Each row of a before or after table is a point. One or more steps were done to the points. Then noise was added and the rows were shuffled. The steps act on how far a point lies along the listed directions, d1 being the first. Name the steps. A step turns or swaps two directions, mirrors them in a line or flattens them onto one, adds a multiple of one to another, or multiplies one. Angles are multiples of 10 degrees, from the lower direction toward the higher: turns from -170 to 170, lines from 10 to 170 but not 90. Use the fewest steps. Two steps may share a direction if one is a turn and the other turns, adds or multiplies; they go together, in the order done. Otherwise the lowest direction goes first.

Directions:
(1): [-45 -29 -16]
(2): [ 31 -46  -2]
(3): [-12 -10  53]
Before (12 x 3):
[[ 29 -36 -47]
 [-41  -1  23]
 [-12 -14 -38]
 [ 67  42 -40]
 [  1 -18  14]
 [ -5   4 -44]
 [-15 -57  79]
 [  7 -27   4]
 [  3 -18 -28]
 [ 65  24 -22]
 [ 47  28 -11]
 [-17  -9  -7]]
After (12 x 3):
[[-29 -14  34]
 [ 36  24 -27]
 [-20 -11 -32]
 [  5 -13  14]
 [ -1 -12 -28]
 [-15 -16  -4]
 [  5 -20 -53]
 [-10  -1 -47]
 [  1 -14  -1]
 [ 62  28 -38]
 [ 59  41 -56]
 [-12 -25  84]]
Steps: turn d1 and d3 by 10 degrees; multiply d2 by 0.4

Directions:
(1): [-39 -55  -4 -24   2  19 -50 -32   9]
(2): [ 29  21 -28 -18 -66  45 -17  -3  11]
(3): [ -8 -16 -12  21 -56 -68 -12  -6 -17]
Before (14 x 9):
[[  3   6 -11 -10  -2  21  -7 -10   6]
 [  6  17   5   0  31   5  28  12   6]
 [ -8 -15  -3   5  12  -2   1   2   4]
 [-21 -24   6   3  -3 -15 -11  -6   0]
 [-18 -22   6  -4   6 -24 -10  -5  -1]
 [  0   2  -2   6  10 -17   9   2 -11]
 [-11  -9  18  -1  39  18  -3  -1   5]
 [-10   7   7  -3  26  16   3   0   1]
 [  0  -3   6   1  34   8   4  -5  -2]
 [  5   8  -1  -4   0  26  -7   3  11]
 [-18 -20 -10   3   0 -44  -8 -16  -4]
 [ 32  55   7  21  24   5  63  40  -4]
 [-23 -18  -8   9  10   0  -6  -6  -7]
 [  5   2  -4  -3   3   4   3 -10  10]]
After (14 x 9):
[[-12  -6   9 -30  67  59   9  -4  23]
 [ -1 -13 -16  -3 -55 -27 -19  -6  -2]
 [ -3  -2 -19   7 -24  11  -8  -3  -4]
 [ -9 -15 -10   0  -8 -16 -11 -10  -8]
 [  3 -10  -9   4 -60 -24 -12  -3  -6]
 [  8  11  11 -25  46  93  -1  -1  22]
 [  1  -7 -12   0  -4  15  -5   2   7]
 [  8   7  -1  -3  16  11   9  -5  10]
 [-10 -24 -37   8 -87 -77 -26 -24 -13]
 [ 15  26   1  -7  26  26  16   4   7]
 [ -2  15   8 -20  47  69   0  -1  16]
 [  7   3   1 -20  42  62  -5 -10  10]
 [-41 -29  32 -16 120  49  14   0  13]
 [ 12  23  13  -2  42  42  14  14  13]]
Steps: turn d1 and d2 by 110 degrees; multiply d3 by 3

Directions:
(1): [ 10  56   9   7 -11 -60  21 -61  44  29 -22  36 -41  10   9  14   9 -18]
(2): [-31  10   5  49  26 -12  -9   4 -17  78  -1 -34  -7  -9  -2 -78   9   4]
(3): [-18 -67 -26  -9 -38 -52 -58 -22 -33  21   4   1 -13  10 -20  15  -8 -48]
(4): [-32  -4  -2  20  40   5  28  44 -23  20  -3  18 -11  76  20  47  41 -33]
Before (11 x 18):
[[-12 -38 -11  -8 -20 -16 -12  -1  -8 -15   2  27  14 -11  -7  32  -5 -11]
 [ -4 -60  10  -1  -3  18 -37  -5 -35  11  19 -17   9  -3  -6   6   2 -18]
 [  5 -44 -24 -15 -12 -14 -40  20 -25 -13  -1   6  -8  -7 -18  42  12 -14]
 [ 26  -4 -14 -36  -9 -29 -14 -28   7 -25  -1  15 -12   2  -4  44 -14 -26]
 [-20  -3  -1   6  24 -13   8   2   1  31   9  22 -20  71  33  34  26 -53]
 [-22 -30 -18 -21 -12 -58 -14 -27 -15   7 -15  37 -30  51  16  66   8 -66]
 [ 21 -40 -10 -29 -15  22 -11  18  13 -50   9  19   9   6 -14  46 -19   6]
 [ 29 -38  -2 -17 -28 -13 -15  -4  15 -19   2   6   0 -26   0  13 -14 -13]
 [-27 -22 -12  37   7 -29  -8   2 -28  75  -6   8 -28  43  -6  20  34 -55]
 [-85 -26 -16  81  45 -29 -26  43 -55 121   9 -26 -20  53  11 -43  38 -48]
 [-30  30 -10  19   8 -54  -9 -35  12  38 -17  49 -39  41  13  41  43 -63]]
After (11 x 18):
[[  9   2  -9  -7   7 -38 -19 -25  -4  18  -1   1 -17   2  -2   9  -6 -24]
 [-17 -10  -4  -4  19  -9   3   6   0  23  10  25 -15  66  28  43  22 -58]
 [ -7  -9  -5  16  -7 -29   0 -12 -10  38 -11  28 -29  46  -6  53  23 -47]
 [-28 -16 -16  -9  -2 -64  -7 -26 -16  29 -21  34 -35  50  23  50  11 -65]
 [  5   0 -10   6   3 -28 -19   6  -1  10 -14  11 -21  -8  -7  24  19  -8]
 [-31  -3  -8  18   8 -19   2  16  -7  17   2  26 -17  45  13  53  26 -36]
 [  1 -10  -1   6  10  11  -1  13  12   6  -1   6  -5  12 -12   1  -7  11]
 [-31  -5 -16  11  -1 -45 -31 -24 -10  20 -12  43 -32  41   6  48  34 -69]
 [-14 -12  -4   9  -5 -22   1  -4   2  11  -2  24   7 -10   3  16   2  -6]
 [ 18 -15   2   8 -13 -16  -6  -3  23  13  -2  -2 -11 -23   4  -9  -5 -14]
 [ 10 -12  28  -1   3  11 -14 -22  -4   6  10  -3  -4  -5   6  10   9  -5]]
Steps: flatten d1 and d3 onto the line at 50 degrees; flatten d2 and d4 onto the line at 100 degrees

Directions:
(1): [-28 -23   1 -23  45  32  13 -48  -6  20  20   7  36  -1 -19  85 -82   5
  10   5   9 -31 -44 -22  11 -30 -19  14 -44   3 -30  27]
(2): [-48  10  -9 -51  35 -69 -24 -15 -53   4   4  25  30  31  -3 -16  -7   7
 -72   6  -8  16  31  57 -32   4 -39  24 -15  43   4 -12]
(3): [  5   9  24  23  -9 -47 -22 -21 -26  24  14  55  16  39 -29 -44  51  19
  18 -18   9 -40 -41 -30  65  32  -7  12 -47 -24  -4  56]
(4): [-53  -6   5 -57 -40  10 -30 -27  38  -9  -4  79 -23 -14  51  13 -14 -31
  24  -6 -40  13   2 -15 -27  60   1 -26 -28 -36  32  -6]
(5): [-15  -9  38 -91  -4  33  49  15 -57 -34  14 -11   5   8 -34 -42  10 -49
  37   3   4  -2   6  -8  48  -4  15  14  -9 -10 -25 -60]
(6): [-19 -26   6  29 -77   6 -27 -24  -9  16 -27  11  47 -24 -52  -2  -9 -69
  22   2  19  39  -4  58 -18  -9  47  31   8  23 -22  41]
Before (9 x 32):
[[ 31  31  17 -30  -9 -32   8  45  -8 -24   9  24 -61  16  39 -95  92  20
   17 -37 -15  -5  22 -72  36  55  -9 -28 -12 -48  22 -10]
 [ 20  25  22 -23 -20  22  40  41   2 -52   5  -6 -30  22   5 -35  34  -4
   56   2   6 -16  -1 -66  48  11  20   5  20 -44  21 -56]
 [  6  -2 -20  93 -30   3 -11 -27  52  35 -22  17  -9 -19  14  31 -11   1
    5  -8   2  -4  -9   0 -22   9  27 -10  -4  15  -4  66]
 [ -3   1   6 -32  22  -4 -10  11  10  -2   8  23 -38   8  48   7   6   6
   13   0  -7 -48  -1 -53 -10  42   4 -30 -20 -46  26   0]
 [ 10 -21 -13  21  28  49  17  14  36  20   0 -35  20 -18  -4  64 -33   2
   -4  -4 -12 -23 -33 -17  -8 -24  15 -27  17  19   0  18]
 [-21 -21 -14  76  15 -30  -2 -68  -8  59 -16 -13  56  14 -38  79 -60  23
  -14  -6  21 -18 -30  46   7 -33  -3  31 -25  29 -40  86]
 [ 56  23   2 -10  24  22  24  22  44 -14  28 -35 -37  23  44 -25  49  54
   30  -5 -19 -60 -17 -81  50  19  -7 -43 -18 -40   8 -27]
 [ 27   8 -25  54  13 -31 -22   5  -3  19  11 -31  23 -13   6  17  -3  26
  -63  -5  17 -13   0  36 -37 -12 -29   7   6  35  10  20]
 [-12 -19 -21 -23  34  39  13 -18  18  -4  -9 -25   1 -35   3  53 -70   7
   28  -7  -3 -18  -7 -10 -33 -32  -2   1 -22  -3 -27 -13]]
After (9 x 32):
[[ 22  13   7  78 -83 -76 -75  -4  22  35 -15  77 -16   0  12 -78  92  12
   17 -46  -2   9 -15 -32   9  73  13 -16 -32 -37  28 104]
 [ 32  18  -6 -10  54 -11  12  33 -24 -14  33 -48  -1  -2  18  -5   7  35
  -59  -1   0 -31   4   0  -8 -13 -45  -1   4  19  14 -43]
 [ -5   4  28 -32  88 -13  76 -22 -71  19  31 -33  14  57 -25  18 -21  55
   -6  -1  11 -65 -24 -25  93 -23 -32  17 -41  -2 -42  -5]
 [ 14   9  -6  83 -88  -8 -31  -1  40  -4 -37  21  13  -5 -18  -7  19 -22
   46  -9  19  15 -17 -16  -2  16  47  20  28 -12  20  46]
 [ -9 -28 -31 -15  36  57  22 -11  27  -7 -14 -54  -3 -46   9  70 -95  -1
   22   0  -3   0   6   5 -60 -55  -3   0   2  15 -31 -22]
 [ 55  10 -22 105 -44 -11 -49 -22  77  36  -8  -4   5   5  25   6  39  35
   25  -8  -2 -36 -37 -32  11  19  20 -20 -13 -21  14  82]
 [ 11  15  17 -24  33  31  62  13   1 -12  18   3 -39  13  33  -8   5  15
   18 -16 -14 -49  -7 -69  50  11  -6 -30 -23 -18 -13 -23]
 [ -7  -6  -5  26  -2 -16 -50 -12  24  17  -6  38 -10  -3  35  25   1  -2
   10  -5   3 -38 -19 -33 -29  47  15 -11 -18 -29  29  52]
 [  6 -23 -18  -2  45  62  38  33  31   2   6 -57  11 -19   6  59 -47   1
   -5  -3 -19 -19 -21 -22 -11 -41  10 -38  34  25  -1 -23]]
Steps: turn d1 and d4 by -10 degrees; multiply d3 by 2; swap d5 and d6

Directions:
(1): [-11 -19  -8   4  25 -38  19  -8 -52  24 -18  20   9  31 -47  44   6  62
 -44 -27 -49  47 -22 -19  12   5   1  83 -13  16  -7  33  13   8  -4  88
  21   9   3  28 -17  47   0   3  -6 -21  -5  25 -49  -8  14  33  10 -30
 -52   5  43  21   6  44  37 -65  36 -28]
(2): [-39  51   9   4   5 -40 -11  18 -22  -5 -41  -7 -46  24 -28  13  20 -13
   7  29  34 -35  12  -6  47   3  44 -27  76 -45   2  19 -37   9   6  18
   2  14  10 -15  -2  57  14  46  26 -29 -14  79 -29  83 -13  52 -25  -7
  59 -20  38 -19 -11 -24 -12   1 -50  -7]
(3): [ 30 -16  28   1 -12 -44 -16 -10 -19  24 -15 -37 -25  -6  -6 -26  23  17
  34 -14  26  20 -34 -10 -18  12 -11 -23 -35  46 -12  69 -73 -27 -31 -82
  32 -19   6  43  26  12 -35  17  71  -3  31  -1 -14  -7  18 -41 -26 -20
 -31 -17  31 -28  -6  37 -56 -11 -19 -81]
Before (13 x 64):
[[ -19   58   -7    7  -10  -23   -8   23  -12  -19   -6   10  -35    3
    -8   -1   13  -11    6   39   26  -33   10   -9   47  -19   35  -42
    86  -67    8  -14  -10   26   11   28   -8   19   -5  -12  -10   68
    10   24  -13  -48  -19   62  -12   81   -7   49  -10   -1   76   -8
    17   -8  -18  -28    8   19  -40   34]
 [  40  -30   46    3   -8  -57   -5  -23  -41   32  -27  -52  -35   -9
   -27  -32   44   18   24   -8   56   12  -32  -20   -9   21   14  -32
   -36   46  -19   93  -84  -39  -31 -106   46  -24    6   34   48   11
   -32   26   97  -22   39   17  -17    2    3  -45  -35  -30  -43  -38
    35  -34   -9   50  -66  -37  -58 -101]
 [  17  -24   50    7  -13  -40  -13   -6  -21   33  -34  -36   -5   -2
    -5    4   -9   45   21  -35   24   17  -38   13  -33   -1  -13    9
   -50   43    5   88  -66  -29  -30  -55    8   -8  -14   51   17    5
   -54   -2   73   23   31  -16   -5  -24   13  -59  -15    4  -50  -15
    26  -23   -4   50  -51   -8   11  -50]
 [  70  -88   -9    0    9  -21   18  -38  -17   25   24  -16   37   15
     5    8  -26   76   -1  -56  -53   88  -54   -3  -69    6  -52   89
  -121  103  -17   47   -2  -37  -40  -29   50  -38   -3   65    6  -36
   -40  -31   10   31   39 -102    3 -120   34  -62   11  -19 -113    9
    18   -5   -2   85    0  -66   83  -67]
 [  20    6   32  -10    0  -40  -15   -5  -31    9  -24  -10   -8   -5
   -18  -15    7   -7    9  -28  -15   21  -27   -1    3    4   -6   -8
   -17   22   -8   35  -29  -12  -22  -26   37   -6  -14   27    3   13
   -30   24   26  -13   21   -1   -6  -11   16  -19   -1    4  -46  -13
    21   -6  -16   27  -21  -12  -25  -15]
 [ -13   20  -27   12  -22   13   -9   18   -3  -14   20    2   19    9
     2   12    3  -24  -18   23   -5  -50   18    4   15  -28   20    2
    40  -14   -1  -33    7   34   12   42   -7    8   15  -47  -11   24
    25    9  -32    0  -30   10    2   12  -13   20   12   15   48  -21
   -21   -2    7  -30    9   14   -5   26]
 [  58  -31   17    2  -26  -31  -25    0  -45   12    4  -46    0  -19
   -18  -17   28   19   34  -12   30   31  -43   -4  -46   18  -33  -12
   -60   60    9   43  -73   -5  -20  -97   39  -32  -10   37   38   -5
   -45    2   74    7   33  -36  -11  -60   45  -71  -20  -10  -42  -15
    22  -15    3   54  -51    7    0  -73]
 [  -8   12   10  -23  -21   48    2    3   42   -3   50   25    1   -7
    24   -1  -32  -36    0   36   11  -27   25   11   12   -9   -7  -27
     9  -22   -9  -63   44   17   21   24  -28    3   -3  -35  -18   -6
    19    4  -43   25  -17  -11   14   -5  -15   13   14   31   38  -17
   -47   -1  -10  -40   10   49   11   69]
 [ -15   19   -7  -13   -8   26   -9    2   22  -11   46   16   -3   -9
    11    4  -18  -28   -8    6   -9   -2   17   31    2    4    7  -20
    30  -20    9  -30   12   11   12   14  -11   -6   12   -7   -3  -19
    20  -17  -39  -18    5  -16    8   -5  -14    9   32   12   28   14
   -29   18    1  -41   13   12    0   32]
 [ -16  -11   10   10   -7  -31   -1   -6  -39   27  -28   -3  -22   19
   -25   -5   19   46    3   -1    6   31  -13  -24    3   31   20   11
    -9    9  -24   56  -55    1   -8   -5   36   -6   25   17   12   46
     2    3   49  -17   18   45  -26   19    8   16   -5  -22  -27   -6
    70  -22    3   35   -6  -29   -2  -50]
 [  22   -5  -13    2   10   -3    1   -8    7   -6   -6    4   -2  -12
   -10    3   -6    5  -11   -7   -2   -4    9    9   10    9  -17    7
    -5    5  -12    0    7   16    0   13   -3    7   -9    5  -22   -2
    -6    8   -8   -1   -1  -18   -9  -15  -13   33   13   -1  -10   -5
     5  -13  -18    3   25   -1   13   -6]
 [  19  -17   14   -2   13  -19    7   10  -44    3  -12  -25    4  -12
   -20   10   28   31   -6  -20  -31   41  -20   -7  -15   11  -10   63
   -22   45   -1   38  -16    4  -10   -4   22  -13   -1   45    3   26
   -10   -4   36    0   17   -5  -16  -37    8  -24   14  -28  -56    6
    37    8  -13   47   -8  -48   19  -39]
 [ -48   50   -9  -14   -3   -6   10    3  -11    5  -35   29   -5    2
    -2   29   18  -53   15   43   18  -54   45   13   60   14   13  -15
    83  -75   16  -21   23   34    8   51  -33   33  -23  -46  -23   23
    41   23  -38   12  -31   65  -12   81  -35   44  -19    8   74  -30
    -2   17   -7  -68   40   18  -34   59]]
After (13 x 64):
[[ -29   58    2    7   -6  -40  -23   36  -57  -20  -43  -15  -40   23
   -52   32   35  -16    8   47   54  -40   14   -1   43    9   45  -26
    87  -50   26   -1  -48   37   21   17   12    6    0  -29    9   64
    16   49   39  -33  -18   80  -36   69   10   48  -28    1   74  -25
    46  -10   -5  -20  -12   22  -53    1]
 [  28  -26  -22    7  -28   25  -10   -1    4    1   44   -3   45   -9
    20   -6   -1   -3  -14   -6  -20  -17   -6    5  -30  -24  -20   18
   -31   37   -7  -18    7   15   -5   -1    6   -9   10  -19    0  -13
     1  -18  -24   19   -5  -52   17  -57    6  -35   22   14  -12   -9
   -34    4   12    8   -4    3   29    1]
 [ -46   10  -15   11    8   14    9    6  -17    2  -10   34   -4   21
   -17   15   -2   22  -25   17   -8   -1   25  -11   26   19   36   18
    35  -40  -14  -15   12   26   24   64    4   14   21  -33  -13   33
    36   -8  -19  -13  -10   50   -9   35   -9   55   17   -4   12    9
    39   -3    8   -5   42  -10    6   29]
 [ -52   48    5    6   20  -16   13   14  -28  -16  -42    9  -31   24
   -41   24   20  -26  -31   50   41  -59   41   -5   69    4   77  -14
   100  -83    7  -15   14   21   35   62  -12   25    4  -67   -1   45
    51   38   -8  -44  -33   97  -19   97  -41   80  -13    3   69  -25
    14   -2   -9  -42   27  -15  -67   44]
 [  37  -28   28  -26  -33   25    0  -19   31   22   57   -1    1  -22
    26  -21  -22   -8   23    7    7   13  -12    1  -26    0  -37  -21
   -60   43  -22   -3    0  -10   -8  -44    2  -19    0   12    3  -18
   -17   -4    3   35   14  -47   10  -53   12  -43    7   16  -23  -22
   -32  -13  -10    7  -29   31   23   -2]
 [  24  -40  -16  -18  -11   49   28  -30   22   17   32   35   69  -42
    42    6  -11  -27    8  -10  -37   16   17   20  -22   14  -60   29
   -49    7   10  -42   73   12  -10   14  -30    8  -38  -12  -16  -69
    10  -51  -69   60   -2  -67   33  -63  -11  -47   19   16  -36    2
   -59   41    7  -18   53   11   50   51]
 [ -18   26   14    1   15  -23    2   28  -42  -13  -35  -19  -21    0
   -33   24   33    5   -5    8   -7   -3    4   -7   22    8   26   40
    47   -6    7   20  -17   19    7   28    6    2    0   11   -4   55
    12   21   30  -15   -5   50  -20   25  -12   22    4  -19    7   -1
    47    2  -21    9    3  -34  -16   -8]
 [  26  -13  -31   -2  -13   51   17    0   25  -18   56   35   41  -28
    33   -9  -25    6  -20    1  -37   13    4    4  -18  -27  -22    9
    -6  -22   11  -67   73   26   13   39  -24   10  -19   -7  -19  -14
     7  -48  -79   -8  -13  -54   33  -37    9  -11   37   16    4   30
   -52   32    4   -6   49   20   44   76]
 [  22   -8   -6    1    8   -7   -4  -10    6   -4   -8    1  -10  -16
   -11   -2    1    7   -3   -6    2   -4    4    4    6    7  -19   -4
    -9   14  -15    9   -5   13   -5   -1    0    2  -11    9  -20   -2
   -10   12    4    0    5  -16   -8  -14   -9   27    7   -5  -13   -6
     9  -19  -19    8   14    0   10  -15]
 [ -15   41   19   -8   13  -27   -9   11  -28  -12  -35    8  -16    5
   -25    8    5  -24   -9   -4  -13   -9    3    2   36   -2   22  -11
    38  -28    5   -1   -2   10   -2   29   16   11  -14   -8  -12   32
     1   35   -7  -24   -7   34   -8   34    0   29    2   15    3  -11
    14    2  -17  -10    6   -3  -37   35]
 [ -56   52   32   15    4  -34  -11   26  -22    1  -64  -10  -32   28
   -30   46   -8   11   -4   16   41  -44    9   19   37  -11   46   -4
    73  -52   21   40  -32   11    3   43  -24   27  -13   -9   -8   56
    -2   34   31   -5  -17   74  -20   78  -20   41  -19   17   49  -21
    38  -14   -8  -15   -8    8  -26   22]
 [  13   -8    6  -13  -13   13  -14  -12   13    5   50    0   -3  -21
    15  -12  -12   -9    7  -11   -8   27  -10   23  -25   15  -10  -19
   -17   22    3    7  -16   -9   -9  -30    9  -23   13   23   15  -31
    -5  -23   -5  -12   26  -43    5  -41    2  -29   27    0  -13   10
   -21    8    3   -8  -12    2    9  -17]
 [ -15   33   17   10   16 -111  -15    8  -59   11  -71  -40  -77   63
   -52   27   24   36   30   17   41    0  -29  -18   35   15   47    7
    55    4  -15   92 -104  -20  -30  -21   59  -11   21   33    6   91
    -8   79   85  -34   14   75  -57   74    1   45  -55  -32   31  -41
   102  -62  -31   22  -46  -54  -43  -94]]
Steps: multiply d1 by 0.7; turn d2 and d3 by -110 degrees
